Each row of a before or after table is a point. One or more steps were done to the points. Then noise was added and the rows were shuffled. The steps act on columns, c1 being the first. Name the steps. A step turns or swaps two columns, mirrors them in a line or flattens them onto one, adds a multiple of one to another, or multiplies or shifts one. Angles are multiples of 10 degrees, from the lower column toward the higher: turns from -170 to 170, lines from 10 to 170 but not 90. Use the fewest steps. Two steps may share a column if one is a turn and the other turns, adds or multiplies; they go together, in the order done. Otherwise the lowest column goes first.
In the rows, zero is written as 128.

Before (10 x 3):
[[123 144 158]
 [176 149 153]
 [189 160 142]
 [121 163 126]
 [111 161 138]
 [120 134 141]
 [128 165 152]
 [163 118 113]
 [164 142 152]
 [109  78 135]]
After (10 x 3):
[[ 85 158 173]
 [133 165 121]
 [ 82 150 155]
 [ 90 139 147]
 [125 159 108]
 [122 116 166]
 [106 145 106]
 [106 164 115]
 [120 133 116]
 [131  77 108]]
Steps: turn c1 and c3 by 120 degrees

Before (9 x 6):
[[162 117  96 148 171 138]
 [130 143 125 154 193 128]
 [ 74 158 128 161 137 102]
 [130 133 124 111 132 110]
 [127 134 148 109 115 111]
 [121 105 100 125 196 146]
 [ 98 121 147 134 122  61]
 [120 153 144 124 135  74]
 [136 106 143 130 149 152]]
After (9 x 6):
[[126 143 116 105 184 127]
 [120 154 145 116 112 201]
 [144  96 102 141 186 116]
 [117 142 131 146 123 143]
 [108 180 145 126 124 179]
 [162 172 116  97 128 176]
 [133  94 142 120 139 104]
 [104 111  92 121 161 103]
 [121 143 152 139 106 142]]
Steps: add -0.5 times c6 to c2; turn c1 and c6 by -150 degrees; mirror c3 and c4 in the line at 170 degrees; shift c5 by -10

Before (13 x 9):
[[102 154  87 159 125 117 124 101 109]
 [112 123 149 137 143 108  83 138 161]
 [ 90 126 142  92 154 113 102 158 109]
 [ 90 155 146 108 106 178  99 160 143]
 [155 120  82  96 103 135 146 117 106]
 [150 140 145 158 130 130 113 143  97]
 [110 152 162 131 140 120 108 104 125]
 [ 84 113 116  94 118 142 121 161 142]
 [147 139  93 158 149 127 155 109 113]
 [158 166 154  95 122 146 136 140 118]
 [128 133 153 161 121 174 119 113  91]
 [ 83 127 124 153 107 161 135  84 136]
 [156 145 138 132  91 124 157 141 132]]
After (13 x 9):
[[ 93  80 157  96 132  97 169 147 113]
 [ 84 125 112  95 124  87 153 117 127]
 [107  77 146 130 155 153 144 132 114]
 [115  44 106 137 146 123 206 150  92]
 [153 174 111 129 151 115  68 136 152]
 [105 105 132 158  94 161 112 134 153]
 [ 81 146 109 156 135 166 122  88 142]
 [ 88  51 109 109 149  92 150  86 134]
 [155 170 130  98  99 138 109 116 176]
 [128 103 162 162 154 131 136  84 148]
 [148  92 156 160 142 119 145 129 133]
 [162 121 139  96 156 111  86 116 130]
 [144 177 145 163  85 143  76 125 129]]
Steps: multiply c7 by 2.5; turn c2 and c7 by -130 degrees; turn c3 and c5 by 110 degrees; turn c3 and c9 by 120 degrees; mirror c6 and c8 in the line at 130 degrees

Before (14 x 11):
[[155 140 112 132 130  83  99 148 128 134 162]
 [106  90 121 127 145 125 131 144 156 108 131]
 [ 95  86  96 151 122 133 146 148 111 102 134]
 [142 150 108 146 103 113  92  81 158 110 154]
 [ 99 123 172  66 127 130 101  72 163 163 128]
 [116 165 138 110  93  97 100  90 150 114 121]
 [141 152  93 161 163  83 123 111 117 113 167]
 [ 86 114 137 121 125 123 146 118 179 172 106]
 [102  94 162 154 142 132 115 134 144 133 112]
 [131 116 126 160 112 160 160 150 118 101 157]
 [167  86 131 152 101 113 157 117 122  91 147]
 [109 133 154  88 143 127 117  99 139 169  76]
 [120  74 115 170  97 133 142 135 103 121 151]
 [120  99  91 144 137 151 122 138 147 131 113]]
After (14 x 11):
[[148 181 117 166  93  72 128 137 102 123 123]
 [124 177 126 149  99  74  78 119 125 161 122]
 [117  97 138 108 104 126 153  90 148 150 102]
 [ 88 109 110 146  98  85 139  79 159 146 124]
 [134 115 153  87 160 185 149  98 137  85 110]
 [160 176  97 154 123 100 138 149 114 150 125]
 [115 106  94 159 137  31 120 109 116 145 171]
 [127 159  93 143 145 127 141 138 147 118 125]
 [151 143 137 160 103 113 105 147 121 155 131]
 [137 165 160 158 146  94 158 133 146 115 124]
 [ 91 114 114 133 113  77 122 149 127 123 149]
 [168 133 145 122 137 136 152 122 175  84 114]
 [145 167 120 126 140 126 144 144 154 137 141]
 [129 127 173  65 127 221 166  73 166  90 127]]
Steps: turn c1 and c7 by -130 degrees; turn c2 and c10 by 170 degrees; add -1.5 times c4 to c6; multiply c11 by 0.7; turn c5 and c11 by 40 degrees

Before (12 x 14):
[[ 92 119 163 124 131 147 118 119 104 140  94 126 125 158]
 [ 92 109 106  99 132 129 106 109 121  95  87 154 148 154]
 [107 109 114 104 113 133  91 185 137 135 104 150  99 125]
 [105 147 156 133 163 137 131 127 127 162 144 152 143 111]
 [141 158 118 158 169 155 127 128 133 123 121 119 159 150]
 [142 110 124 110 152 156 136 118 139 155 153 106 125 165]
 [126  83 108 167 112 124  99 136 122 161 104 119 132 125]
 [143 103 163 110 171  91 107 111 173  90 137 106  88 102]
 [123 137 171 137 122 106 151 154 145 129 100 105 162 109]
 [109  89 107 143 133 101 140 179 132 153  97 158 115 153]
 [118 101 138 118 118  80  88 143 113 137 115 116 103 130]
 [ 76 158 163 104 174 151 147 174 102 131 108 101 139 102]]
After (12 x 14):
[[142 103 157 111 171  91 100 117  87 153 149 106  79  50]
 [107 109 124 105 112 133 140 167  91 157 100 151 125 118]
 [122 137 178 137 123 105 101 146 140  97 117 104 141  72]
 [141 158 121 159 169 155 124 128 125  97 118 119 134 194]
 [142 110 115 110 152 155 114 121 129 140 151 107 152 239]
 [ 93 119 172 124 131 147 155 123 131 136 108 126 138 218]
 [125  83 118 167 112 124 148 134 105 135  99 119 161 118]
 [109  89 119 143 134 101 118 163 136 149  92 158 148 204]
 [ 92 109 121  99 133 129 145 115 112  98  81 154 104 206]
 [105 147 149 133 163 138 128 127 131 125 153 152 165  77]
 [ 76 158 168 104 174 151 141 161 158 119 121 101 135  50]
 [118 101 142 118 118  80 161 138 101 154 120 116 128 135]]
Steps: turn c3 and c11 by 20 degrees; turn c7 and c9 by 120 degrees; multiply c8 by 0.7; turn c10 and c13 by 70 degrees; multiply c14 by 3

Before (13 x 20):
[[146 126 116 123 146  86 126 155  92 146 113 113  71  98 140 116 154  99
   96 150]
 [154  91 143 145 126 109 129 148 118 128 153 112  88 100 110 100 143 134
  110 111]
 [150 145 117 105  99 134 173  95 174 125  81 126  52 126  89 156  97 194
  149 141]
 [131 160 107  83 100 161 154 128 196  95 103 134  54 123 103 136  67 181
  112 138]
 [166 106 108 141 171  97 119 143 106 150 125 141 110 101 138 142 126 122
   96 112]
 [130 102 125 162 138 125 150 133 100 129 112 108 103  77 173 115 123 121
  121 130]
 [154 152 132 111 118 125 101 108 109 182  95 129  78 167 170 102 131 135
   95 114]
 [121  98 118  74 114 113 153 155 121 125 157  94  86  99  99 151 100 140
  170  82]
 [105 117 152 102 121 107 175 153 154 125 125 124  81 143  79 134  78 125
  155  99]
 [138 133 124  93  85 136 170 148 143  91 115 114  69 182  99 163  77 179
  146 128]
 [148 146 109 132 123  99 129  97  97 129 109 115 121 106 127 107 129 120
   77 130]
 [113 129 122 154 155 101 137 151 115 137 139  78  86 101 120 140 130 142
  107  98]
 [174 161 112 107 156 128 127 127 127 162 112 108 112 158 139  90 134 135
  123 147]]
After (13 x 20):
[[134 154 109  21 100  86 131 132 183 161 130  92 139 117  93  62  65 179
  107 142]
 [116 105 126 104 133 111 110 128 114 151 131 146 117  83 172 102 130 121
  123 137]
 [134 146 114  46 101  89  92  94 159 173 109 123 155 126  92  51  95 193
  153 142]
 [128 136 120  36  87  95  96 152 144 150 152 113 159 181  98  66  79 176
  151 124]
 [129 122 114  62 149 161  95 152 100 139 118 152 116 100 136  72 149  99
  100 147]
 [147  91 143  87 121 139 105 152 121 114 154 139  99 101 106  89 151 136
  108 116]
 [111 100 122  17 117 120 111 154 120 121 170 148 148 104 101  88 104 142
  171  84]
 [165 159 140  52 119 144 129 109 119 141  78 173 104 170 168  75 130 144
   96 120]
 [ 87 122 160  42 123 113  95 153 148 131 135 129 127 140  82  77  78 123
  156 102]
 [102 128 117  91 154 140 114 151 123 138 161 165 138 102 124  87 126 144
  113  96]
 [155 104 113  75 175 148  96 147 112 117 108 137 140 106 132 112 123 118
   99 111]
 [173 160 113  51 155 128 104 125 127 142 116 163  98 160 140 112 134 142
  127 147]
 [140 144 115  71 122 148 100  95 108 146 133 140 108 106 125 120 133 116
   77 128]]
Steps: turn c6 and c7 by 140 degrees; turn c1 and c7 by -30 degrees; shift c4 by -60; multiply c9 by 0.7; turn c10 and c12 by 130 degrees; turn c10 and c11 by 60 degrees; swap c13 and c16

Before (9 x 24):
[[136 130 128 114 122  95 154 179  90 101  86 133 161 109 119 103  80 156
  140 139 161  94 121 140]
 [116 120  76  71 157 105 131 137 210 121  84 139 148 167  97 112 156 146
  100 146 177 201 105 114]
 [121  94 150  84 117 102 115 151 128 166 138 130 150 110 100 119 156 136
  158 140 164 125 119 138]
 [161 158 143 141 132 136 131 136  82 195 137 135 141 127 158 119 162 189
  132 135 128  97 134 135]
 [170 152 142 124 152 134 115 129 105 140 150 131 143 163 146  97 158 156
   79 110 117 118  98  86]
 [172 160 124 119 118  96 108 116 109 150 152 142 140 102  94 138 116 139
  141 142 116 138 127  18]
 [116 161 106 109 118 165 111 141 137 130  94 143 142 112  96 128 124 137
  149  97 113  81 136  91]
 [112  84 112 136 149  80 125 146 134 113 165  68 127 179 139  96 135 144
  108 139 141 143 131  98]
 [116 118 135 131 144  92 118 113 116 157 161 127 127 103 119  97 143 144
  135 153 177 110 138 127]]
After (9 x 24):
[[177 155 143 110 129 135 113 112 106 137 118 134 147 163 149  99 115 159
   76 112 119 114 101 101]
 [142 121  77 128 143 107 128  67 209 121 110 138 143 164  97 112 156 139
   98 147 176 244 102  97]
 [ 98 132 130 141  86  95 158 103  89 104 119 137 159 112 120 100  88 160
  138 138 161  71 123 118]
 [179 163 144 119 118 131 129 137  77 200 132 139 142 127 153 117 129 191
  130 138 131  81 133 138]
 [146 163 124 148 144 100 111 132 108 147  86 142 141 103  93 137  86 141
  142 141 112 149 131  57]
 [142  91 150 159 121  98 119  87 123 165 138 130 152 112  96 115 146 136
  158 138 165 127 119 134]
 [120 162 109 146 121 168 113 116 136 126 105 144 144 110  93 128 139 136
  149  96 116  50 132  85]
 [118  76 114 104 116  83 129 114 137 113 124  67 129 181 141  92 144 145
  108 144 145 152 126 129]
 [129 113 131 112 143  93 116 127 111 158 134 127 129 103 117  96 150 146
  135 156 181 100 139 140]]
Steps: turn c1 and c17 by -50 degrees; turn c4 and c5 by 120 degrees; turn c5 and c8 by 110 degrees; flatten c11 and c24 onto the line at 60 degrees; multiply c22 by 1.6

Before (11 x 48):
[[ 78 181  70  99 126 148 122 147 119 105  90  93 139  92 157 127 149 153
  103 166 142 182 108 132 106 156  89 180 144 128 123 135 169 105 130 124
  166 106 115 131 101 115 164 107 128 134  78 134]
 [133  61 115 185 126 145 109 154 130 144 109 114 142 109 132 117 144 131
  129 140  90 114 152 122 170 104 124 163 142 146 117 107 171 141 108  81
  110 187  94 106 103 142 112 144 131 152 154 137]
 [192 153 146  60 159 113 157 128 116 105 165  96 159 104 122 167 140  82
  148 138 123 123 117 110 107 131 134 134  94 125 117 137 148 156 129 201
  106 146 195 116 153 104  81  97 107 132 124 123]
 [100 168  55 112 135 160 153 152 154 150 106  75 127  83 164 132 105 179
  115 133 159 152 107 151 133 145  89 119 158 116 136 122 156 112 148 107
  142 157 126 189  63 114 153 100 103 129 101 136]
 [130  93  80 189 124 141 141 151 120 104 104 155 128 146 113 129 141 110
  118 138 127  96 156 110 147  86  92 158 135 150 128 103 129 136 106  77
  127 184 112 109 108 144 123 142 130 112 134 143]
 [135 105 105 142 123 172 115 145 150 139  99 126 105 143 117 117 105 133
  132 154  94 107 172 149 151 104  95 160 138 135 145 102 165 148 143  65
  123 182 107 134 133 146 123 143 123 124 143 121]
 [144 117 110 202 138 138 120 144 128 124  82 151 119 112 147 127 141 120
  108 171 116  92 155 124 137 116  80 131 118 141 101  90 150 134 132  98
  136 164 125 120 132 156 118 123 150 162 140 113]
 [154 174 110  74 166 114 130 136  48 149 187 105 163 114 163 150 125 122
  161 140 106 109 128 133 103 128 146 123 102 116 126 140 139 139 113 188
  120 149 166  81 162 108 105 111  92 106 118 134]
 [127 200  42  94 120 134 112 144 149 143 118  90 148  93 139 139 131 157
  119 148 132 164 109 157 156 138  93 116 188 112 129 124 135 131 153 107
  168 123 112 143  83  96 174 129 124 146  95 143]
 [149 160 127  93 120 107 127 145 101 131 194 142 155 107 136 166 116 117
  119 127 120  92 141 140  93 134 148 146  91 120 135 139 152 159 125 191
  118 132 175  90 140  92  66 110 115 135 132 151]
 [159 106  98 184 131 137 127 142 121  87 132 128 132 125 137 109 120 150
  126 158  92 117 182 115 140  97 112 142 120 119 136 102 159 144 120  82
  133 171  91 127  96 158 100 168 122 142 125 123]]
After (11 x 48):
[[176 201  86  94 120 133  99 141 149 144 118  91 149  92 141 137 129 155
  119 147 131 165 111 156 157 135  91 114 188 112 128 123 136 131 151  49
  146 123 111 140  83  97 128 127 125 148 178 142]
 [124  93 139 188 122 141 148 152 119 103 106 155 126 145 114 128 142 109
  119 138 125  98 155 114 148  86  91 160 136 149 127 102 127 135 106  60
  123 188 113 109 107 141 125 142 127 113 126 142]
 [164 179  91 100 126 150 116 146 119 105  88  93 139  93 157 127 149 156
  103 167 143 182 110 131 105 154  91 178 146 128 124 135 167 105 127  83
  163 107 117 131  99 115 178 107 129 134 183 135]
 [ 82 153  72  59 158 114 176 128 119 105 163  96 158 104 124 165 139  82
  147 138 123 123 119 110 106 129 133 135  95 126 115 135 148 156 130 186
  141 147 196 113 154 102  61  97 106 131 110 123]
 [105 173  54  76 165 111 133 135  50 149 187 103 161 114 165 150 124 120
  158 140 106 110 129 136 104 129 147 122  99 114 127 140 139 139 117 151
  139 148 166  79 163 108 103 112  91 104 126 135]
 [123 105 159 141 123 171 108 143 149 138  99 127 104 144 118 118 106 132
  136 154  93 107 173 150 150 105  93 159 138 134 147 102 166 149 142  70
  117 182 108 135 133 147 122 143 123 122 119 120]
 [ 66 161  72  97 120 108 125 144 100 130 194 140 152 106 137 164 115 116
  120 123 120  94 141 138  90 137 148 146  90 120 136 135 149 158 122 167
  128 134 175  89 141  90 108 108 114 136 118 149]
 [115 117 150 203 136 138 118 145 126 122  80 152 118 110 146 129 139 120
  110 170 117  92 153 127 138 116  81 131 116 140 101  88 149 133 133  96
  113 162 122 118 132 153 111 121 149 161 131 110]
 [154 169  86 112 134 160 169 151 153 151 110  76 125  84 164 130 102 179
  116 134 161 151 106 151 133 146  89 118 159 117 135 125 156 111 146  58
  149 155 126 190  63 111 159 104 103 127 153 136]
 [101 106 139 185 130 137 126 141 120  88 132 127 133 127 137 110 118 150
  125 159  92 118 180 114 139  97 114 142 120 119 136 102 157 144 121  75
  128 174  91 127  95 156  96 168 123 142 134 122]
 [110  61 158 184 126 144  98 152 129 147 108 114 142 106 131 117 144 131
  128 139  90 115 154 121 172 103 125 161 140 147 117 107 170 142 108  89
  108 185  94 103 100 140 123 145 134 152 103 136]]
Steps: turn c1 and c43 by -90 degrees; turn c3 and c36 by 50 degrees; add 0.5 times c45 to c3; multiply c7 by 1.6; turn c37 and c47 by 110 degrees

Before (13 x 64):
[[ 91 125 142 123 108 119 167 107 114 113 130 153 124 125 134 154 168 163
  150 137 104  98 160 159 109 130 103 134  82 127 122 111 132 140 140 139
  144 126 147 153 101 146 129 123 116 132 118 117  70 125 139 126 159 133
  136 130 127 161 125  93 147 131 134 133]
 [103 102 163 124 236  69 118 131 100 123 116 151 169 161 132  89 131 112
  109  92 111 130 110 116  88  41 156 118  48 158 135 164 120 118 143 124
   83 127 104 112 169 122 164 100 120 161 126  94 136 116 160 152 138 124
  125 106 159 180  95 112  92 102 140  93]
 [103 127 125 164 106 108 156  90 149 100 111 128 146 123 129 120 120 124
  174 131 108  74 171 136  66 126 122 137 115 106 129 113 115 118 152 179
  110 114  97 103 137 132 113 121 127 140 134 118 115 111 138  84 150 136
  156 162 111 132 117 123 119 149 136 116]
 [114 131 144 160 122 116 143 104 129 133 154 151 158 100 128 129 142 128
  157 166 111 127 156 145  99 163  96 132 107  97 126 106  84 135 146 164
  122 102 132 113  92 148 105 138 111 156 129 129  80 126 109 140 176  94
  178 134 110 141 113 125 122 146 123 167]
 [188 124 123 118 144  90 132 147 117  92 194 157 112 148 113 109  49  83
  126 127 156 135 120 157 137 123 110 125 151 194  90 146 136 122 120 119
  130 122 101 173  94 124 137 148 158 127 159 122  97 111  96 127  83 152
  118 114 146  96 145 148  76 101 115 100]
 [ 81 130 140 157 112 112 162 145  94 111  80 145 156 137 124 122 129 105
  157 143  86  94 161 125 105 125  74 137  89 100 100 123  78 135 166 145
  105  90 122 113 133 119 116 136 119 124 149 134 104 136 137 120 130 150
  122 132 115 134  91 108 147 136 114 143]
 [ 95 136 112 129 120 112 157  75  99 112  86 141 133 102 136 131 148 129
  167 139 114  98 142 127 112 127  87 125 122  75 131  93  73 102 130 141
  129 111 129 121 130 135 113 112 130 121 141 158 130 123 130 114 161 111
  161 142 102 136 118  89 114 111 142 141]
 [191 107 125 160 180  82 134 117 106  88 145 145 110  89  72 113  61 104
  119 111 133 142 143 157 136 131 107 152 146 219 119 143 136 151 135  88
  111 145  97 164 134 125 171 139  91 144 154  97 123  97 114 110  38 122
  118 113 149 147 175 155  92 114 116 154]
 [ 72 130 118 132 139 108 160 133 115 103  92 134 123 120 127 117 138 158
  144 134  96 103 158 148  88 149 111 102  96  94 116 115 100 133 145 171
   82 127 139 117  98 118 100  91  90 155 150 136 135 133 116 143 175 129
  142 158 122 130 149  96 131 147 141 144]
 [180  83 170 124 117  72 133 131 107 139 188 152  96 127 103 109  75  55
  134 120 138 164 162 151 164 108 138 113 147 173  95 126 159 127 148 131
  128 132 114 152 143 119 161 132 141 111 100 101 119 136 112 137  59 116
  104 104 167  94 153 148 116 101  97 110]
 [176 109 138 143 169 102 113 112  99  94 175 125 105 155 122 133  86  53
  142 135 155 110 137 145 108 121  81 138 160 200  98 140 147 116 120 130
  124 121  99 147 158 130 144 125 106 143 136 120 109 144  92 134  74 135
  112 160 146 129 168 174 103  92 110 153]
 [100 113 154  96 197  92 111 133  90 116 109 107 128 147 156  70  81 143
   91 115 103 152 105  66  62  86 181 108  43 158 134 179 117 109  98 107
   80 130 101 126 180 162 152 126 104 163  97  83 121 151 107 169 118 159
  129  74 157 199 102 118  82 107 151  66]
 [ 89 130 127 162 135 118 125 126 123  99 121 115 164  90 129 126 150 161
  167 121  94  90 156 129  98 125 102 114 106 106 123 113  88 121 124 157
  129 107 113 121 156 136  89 109 111 133 163 119 101 133 150 105 181 122
  156 121 131  95 125 116 164 112 126 152]]
After (13 x 64):
[[181 130 171 122 116  71 134  84 149 138 188 152  96 126 103 107 124  69
  134 120 144 163 162 149 163 108 138 122 146 172  83 125 133 128 150 132
  129 132 116 151 142 119 162 132 139 112 101 101 119 135 111 136  60 115
  103 103 165  94 152 147 115  68  99 111]
 [ 81 127 142 155 109 113 162 126  91 112  80 146 155 138 123 122 121  98
  158 143 175  93 161 126 106 128  74 132  89  99 139 122  37 137 166 146
  106  91 120 111 133 119 118 137 121 123 149 133 104 135 139 119 130 153
  121 133 114 133  90 111 147 133 113 143]
 [192 128 126 161 179  83 135 105 143  87 146 148 110  91  73 114 107 117
  122 110 146 141 143 158 134 129 105 136 146 219 117 143 130 151 133  91
  109 144  98 165 134 122 173 139  91 144 153  99 123  98 113 108  39 122
  119 114 147 147 175 155  90  64 116 150]
 [ 96 130 111 129 121 111 156  89 123 111  86 141 133 102 134 131 154 165
  166 140 162  97 143 129 112 124  86 126 121  76 167  94  62 101 130 142
  129 110 128 122 131 135 113 113 130 122 140 157 131 126 130 113 160 113
  163 141 103 138 118  89 112 139 142 139]
 [101 130 162 124 233  67 117 120 119 122 117 151 168 159 130  90 152 112
  109  92 159 131 110 117  88  40 156 122  48 159 138 165 123 120 142 125
   84 128 103 111 168 123 164 100 119 162 125  93 134 115 161 151 140 124
  124 106 158 179  93 113  91 118 140  93]
 [ 73 126 120 131 140 108 161 150  94 103  93 133 122 123 126 117 116 148
  143 135 153 103 160 148  88 146 113 118  95  93 137 114  81 132 145 170
   83 125 137 118  95 116  99  90  92 152 150 135 136 131 116 142 178 131
  141 158 122 130 151  96 131 146 140 143]
 [176 127 138 142 170 103 112  67 174  95 175 126 104 155 121 131 139  81
  143 135 147 110 136 145 109 119  80 133 161 200  97 139 120 115 122 131
  124 121  99 147 157 132 144 125 106 143 134 122 110 145  93 135  74 135
  113 160 147 130 167 173 103  74 109 154]
 [113 127 143 161 122 115 141 111 110 132 155 151 158 100 127 128 121 144
  157 165 132 124 157 142 100 165  96 128 107  98 153 107  72 135 148 163
  124 103 131 114  93 148 107 137 112 156 128 130  79 127 108 140 176  94
  180 133 110 141 113 124 121 149 124 165]
 [188 126 122 117 142  89 133 113 166  91 196 156 114 146 116 109 111  81
  127 127 128 136 120 156 139 124 113 126 149 195  96 147 100 124 122 119
  131 122 100 170  93 122 139 147 160 126 157 121  97 108  96 126  85 151
  118 113 144  94 145 147  75  44 114 100]
 [ 89 127 142 121 107 119 166 136 107 112 133 153 125 126 133 153 145 170
  149 137 148  98 160 159 111 130 102 130  82 129 121 110 124 141 139 139
  143 126 148 152 104 146 128 124 117 130 118 117  69 125 138 125 160 130
  135 131 127 161 124  93 149 163 133 132]
 [102 126 123 165 106 110 155  95  95 100 108 128 147 123 131 120 107 149
  172 133 116  74 171 136  65 123 121 131 114 106 136 114 113 118 152 179
  109 113  95 105 138 133 113 122 129 139 135 119 114 110 137  83 150 136
  154 163 113 132 115 124 120 132 133 117]
 [ 89 129 128 162 137 120 128 149  89  98 122 114 164  90 129 125 153 154
  167 122 145  87 155 128  98 126 102 121 104 106 152 111  73 121 125 157
  128 108 111 121 156 135  89 109 111 132 162 119 102 133 152 106 183 122
  158 119 129  95 124 117 165 140 127 153]
 [101 129 154  97 200  92 110 140 114 118 109 108 127 146 155  70 123 137
   92 116 171 152 103  67  61  84 184 121  43 158 140 179 119 110  98 109
   81 130 101 124 182 161 154 124 104 165  96  82 120 152 108 171 118 159
  131  73 158 201 102 117  82  77 150  65]]
Steps: multiply c2 by 0; turn c8 and c18 by -40 degrees; turn c9 and c21 by -110 degrees; multiply c9 by 1.3; turn c17 and c62 by 60 degrees; multiply c28 by 0.4; turn c31 and c33 by 40 degrees; multiply c33 by 1.6
